Each row of a before or after table is a point. One or more steps were done to the points. Then noise was added and the rows were shuffled. The steps act on how far a point lies along the listed directions, d1 being the first. Name the steps. A step turns or swaps two directions, mirrors them in a line or flattens them onto one, adds a multiple of one to another, or multiplies one. Angles are multiples of 10 degrees, from the lower direction toward the higher: turns from -170 to 170, lines from 10 to 170 but not 90. Use the fewest steps. Two steps may share a direction if one is a turn and the other turns, adds or multiplies; they go together, in the order done. Otherwise the lowest direction goes first.

Directions:
(1): [  0 -48  42]
(2): [-21 -40 -46]
(3): [ 61 -14 -16]
Before, 12 rows:
[[  7 -35 -63]
 [ -1 -15 -41]
 [-28  -6  29]
 [-69   2  28]
 [ 22 -26 -38]
 [ 29 -41 -28]
 [-33 -85  -7]
 [-16 -72  12]
 [ 47 -24 -35]
 [ 24  20 -30]
 [ 22 -19 -18]
 [ 86  12  24]]
After:
[[-22   1 -41]
 [-42   5 -27]
 [-13 -74  -6]
 [-31  -4  -4]
 [-48  -6 -55]
 [ 64 -31 -14]
 [-16 -83 -39]
 [-52  19  71]
 [ 38 -19   6]
 [-62  13 -13]
 [-53 -17 -23]
 [-22  42  -6]]
Steps: turn d1 and d2 by 20 degrees; multiply d3 by -1

Directions:
(1): [ 44 -17 -30  -1  58 -41]
(2): [-18 -26 -42  48 -42 -37]
Before (14 x 6):
[[ 16   1 -15   0   1  -8]
 [ 10   8  11 -19  38   4]
 [-24   1  18   8 -28  30]
 [ -2 -14 -13  31   8 -20]
 [ 34  -8 -30  -8  35 -22]
 [ -3  27  28 -37   7  35]
 [ 16 -17 -27  -8  15 -26]
 [ 15   0 -26  11  17 -12]
 [ -5   3  11   0 -14  12]
 [-10   9  23 -20   2  28]
 [ 26  12  -2  -3  11 -12]
 [-28  18  45 -32 -29  46]
 [ 16 -14 -23   8   8 -30]
 [-15   5 -10  12   5   6]]
After:
[[  4  40  47 -61  24  51]
 [ 10 -13 -45  35  -5 -33]
 [ -8  50  94 -89  21  90]
 [  4 -36 -54  24 -12 -49]
 [ 17 -37 -72  38  -8 -60]
 [  0  11  25 -15   0  27]
 [  9  -5 -26  13 -11 -18]
 [-10  24  54 -31   6  60]
 [ 18   2 -18  16  -4 -26]
 [ -8 -20 -29  47  -5 -34]
 [  3  -1  -5  -4  20 -11]
 [  6 -32 -51  36 -18 -55]
 [-14   6  -6  10   6   7]
 [ -2  22  40 -39  20  44]]
Steps: add 1.5 times d1 to d2

Directions:
(1): [ 63  32   8 -37 -54  13 -22 -38  28]
(2): [-28 -14  72 -50  34   6  18 -22  40]
(3): [ 17  -8  -7 -43   2   4 -24  94  26]
Before:
[[ 30  21 -16  23 -38   5  -2 -58 -13]
 [ 46  24 -59  20 -39   6 -16  37 -12]
 [-20  11 -12  44   7 -15   6 -39 -24]
 [ 10  15  17  -3 -19   3  15 -54 -16]
 [ 20  10   2 -16 -22   2  10 -24  -7]
 [ 51  12   5 -55 -35  19 -31  28  36]
 [-15  -2 -26  34   1 -20   3  27  -7]
 [-19 -11  13  10  12  11  18  -7  -3]
 [ 39  17 -33  29 -30  -8  -3 -23 -15]
 [ -6  15   4  40  -2  11  26 -64 -19]
 [ 30  16 -38  29 -24 -11 -17  29 -19]
 [-46 -14  23   9  24   8  27 -45  -6]
 [ 22  33 -26 -16 -23  -6 -10  11  14]
 [ 10  -3  18 -48 -15  13   3   0  40]]
After, 14 rows:
[[-31 -25  -4 -19  27   8   0  72   8]
 [  7  22  27   7 -14  11  26 -95   7]
 [ 33  12  11 -39 -28   5   3 -13  11]
 [ 32  11  49 -59 -20  16  -4 -33  48]
 [ 20  40  -5 -12 -28  -4   1 -50  14]
 [-36  -9  37 -21  42 -10   5  18  23]
 [ -4  -4  44 -43  23  18  10  30  37]
 [ 45  18 -39  -9 -55  10 -14  -2  10]
 [-17 -15  -1   6  15  10   9  35  -2]
 [-47 -12  11  31  28 -22  24  -8  -2]
 [ 76  40 -25  -2 -79  17 -28 -65  -1]
 [ -7   9  34  13   4  -8  17 -62  -1]
 [ 22   8  44 -31  -4   0  11 -51  32]
 [ 30  13  29 -57 -20  11  -5  13  19]]
Steps: multiply d1 by 1.6; turn d2 and d3 by 130 degrees

Directions:
(1): [-62 -20 -34 -10 -40 -38   9 -15  -1 -58  53]
(2): [ 53 -53   0 -35 -39  23  29  -6  29  36  56]
(3): [-42  -1   8   2  66  42 -39   5  39  13  61]
(4): [-16 -41 -43  41  -7  60  14 -42  37 -17 -49]
Before, 12 rows:
[[-13 -10  13 -16  17  28  -8  -7  26   9  46]
 [  1 -21  -1 -17 -37 -32  18  -4 -27   2  -1]
 [-24   8  11   0  11  18 -10   5   8  -6  30]
 [ -5  20  23  -1  46 -14 -13  21  -2  27  30]
 [  4   2  25 -10  17  24  -6  11  18  24  33]
 [ 10 -19   3  -4 -27   3  36 -20   6   0 -13]
 [  5   7  14 -23  24  11 -11  23   1  15  45]
 [ 16 -26 -19 -25 -37 -13  22 -18   9  -9  18]
 [ -8   0  -3 -20 -23 -18   3   8 -10  -5  31]
 [  5  24  37 -24  25 -15 -19  30 -17  31  36]
 [  6  35  26   0  21 -24 -29   9 -17   7   9]
 [ -3 -34 -22   1 -33  -4  20 -12  16 -17  11]]
After (12 x 11):
[[-26 -16  -2  -2  57  69 -26   4  44  16  49]
 [-31 -10   1  31  85  61 -25  -4  48  29  19]
 [ 42 -10  -5 -37 -55 -47  30  -1 -17   2   6]
 [ 27   6  10 -11  -6   7   2  12  -8  25  -6]
 [-33  13  24   2  53  49 -31  13  28  13  50]
 [-46 -11  17 -18  62  52 -37  -3  53  14  95]
 [-15 -17   1  23  53  74 -23  -9  40  33  -5]
 [ 23  -5   7 -24 -41 -48  18  16 -15  -3  22]
 [ 15 -10   5 -20 -63 -44  51 -12 -23 -15  -9]
 [-43 -20   5   4  41  61 -19  -6  52   7  64]
 [ 47 -13   6 -15 -63 -43  37  -4 -49  14 -57]
 [  5  10   5  33  38  40 -28 -16  16  15 -35]]
Steps: turn d1 and d4 by -120 degrees; add 0.7 times d2 to d1; multiply d3 by 2.5

Directions:
(1): [-18  22  44   1  65 -32 -25 -49 -57  53  33  -9 -16  22]
(2): [  8 -39  13  68  -5 -25 -17  12   1  34 -59  76 -25  27]
(3): [-15  78 -29 -13 -59 -34  -8 -31   2 -12  30  62 -34   5]
(4): [ 18  24 -18 -71  64 -21  -9  -3  67  22 -52  19 -14  -8]
Before:
[[ 15  26 -22  -9 -58  -7  -3  12  35 -30   7  20  -2  -1]
 [  2 -24 -16  16 -40  24   5  15  12 -24   2   1   8  -8]
 [  3  -1  -3   9   6 -15  -4   7  -4   3  14   1  -5   4]
 [ -4  -2   0  13   4   4 -11   5  16  11 -28  17  -1   6]
 [ -4  31 -14 -54  46   1   2 -26  10  17  15 -27   7 -12]
 [ -1  25  11 -27  35 -16 -11  -9  -2  25   9 -14  -5   0]
 [  0   8 -21  -1 -41  11   3   3   7 -27  13  11  11 -15]
 [ -6  21   8   2  10 -17  -9  -7   4   7   2   9   0   7]
 [-12  15   7 -28   5  10  21  -3 -28  -9  54 -47  19  -8]]
After:
[[ 34  -9 -36 -37 -39  10   4  42  87 -42 -35   3  15 -17]
 [  5   0  -3   5  13 -18  -6   1  -5   9   9   5  -9   5]
 [  9  -7 -46  -2 -67  22  13  25  45 -41 -18  22   4 -16]
 [-22  69  -8 -78  12   8  23 -30 -26 -19  90 -73  22 -15]
 [ -4 -23   8  40  -4   8 -15  13   9  13 -38  27  -2   9]
 [ -9  14  38 -17  55  -6 -12 -18 -39  33  33 -50   7   0]
 [ -3   6  20   7  34 -16 -11  -9   1  19  -3   0   3   6]
 [ 16   9 -45 -36 -33  17  10  15  51 -37 -11  10  17 -30]
 [-17  17   7 -48  63  27   8 -30 -32  13  61 -96  32 -15]]
Steps: multiply d1 by 2; multiply d2 by 2; turn d3 and d4 by 90 degrees
